Each point is reached from the start by the listed moves, each made 0, 1 or 2 times, or once backwards (-1), plus a little noise. Is the number of moves made odd or even? Then give how often each move was made.
In the rows, 128 means zero.

Moves:
(1): [152 121 143]
(2): [113 149 161]
Start: [114 110 125]
Points:
[137 106 140] => odd (1, 0)
[181  75 121] => odd (2, -1)
[ 74 139 143] => even (-1, 1)

Moves:
(1): [139 159 145 120 130 148 135 134]
(2): [129 124 120 149 133 122 128 108]
(3): [108 126 133 107 135 145 119 127]
(4): [127 138 128 105 120 148 132 114]
(5): [119 102 115 133 153 143 131 140]
(6): [120 148 113 120 131 135 136 137]
Start: [145 130 128 132 131 153 146 143]
Points:
[107  69 133 143 208 205 130 157] => even (1, 1, 2, -1, 2, -1)
[125  63 119 189 178 147 126 122] => even (0, 2, 1, -1, 1, -1)
[136 199 173 111 139 188 134 135] => odd (2, 1, 2, -1, -1, 0)
[165 149 127 126 142 190 171 149] => even (1, 0, -1, 1, 1, 0)
[132 112  55 171 157 138 167 149] => even (-1, 1, -1, 0, 1, 2)

Moves:
(1): [111 169 140 127 115 127 121 141 124 127 133 126]
(2): [125 130 136 134 142 134 139 129 125 131 123 117]
(3): [118 119 145 133 135 135 139 138 121 109 112 130]
(4): [128 135 126 127 125 126 125 144 134 126 108 126]
(5): [134 134 128 129 131 128 135 110 130 121 128 121]
(6): [110 128 123 128 128 135 121 120 126 135 122 130]
(7): [131 129 129 137 128 130 134 125 106 126 127 121]
(8): [121 122 125 135 128 140 129 135 138 122 128 113]
(9): [142 136 118 132 139 147 140 117 131 123 135 134]
(10): [148 120 142 128 132 149 142 123 130 122 129 124]
(11): [116 139 126 140 111 118 132 125 123 136 128 127]
Start: [139 123 129 123 118 117 136 148 126 117 124 141]
Points:
[130 122 172 167 161 159 214 136 111  70 113 106] => even (0, 2, 2, -1, 1, -1, 0, 1, 1, 0, 1)
[127 112 180 162 105 164 193 175 121  77  72 118] => even (0, 0, 2, 1, 0, 0, 0, 1, 0, 2, 2)
[110 149  76 147 165 185 134 172 138 135  87 105] => odd (0, 2, -1, 2, -1, 2, 1, 2, 2, -1, -1)
[177 230 164 117 109 132 164 140 122  87 126 138] => odd (2, 0, 0, 1, 2, -1, 0, -1, 1, 1, 0)
[172 140 120 151 172 242 200  69 157 108 134  81] => odd (0, 2, -1, 0, 2, 2, 0, 2, 2, 2, 0)
[187  87 136 129 162 239 190  98 150  57 144 126] => even (0, -1, 1, -1, 1, 1, 0, 2, 2, 2, -1)
[ 96 239 153 147  80  83 154 139  88 108 150 155] => odd (2, 0, 1, -1, 1, -1, 0, -1, 1, -1, 2)
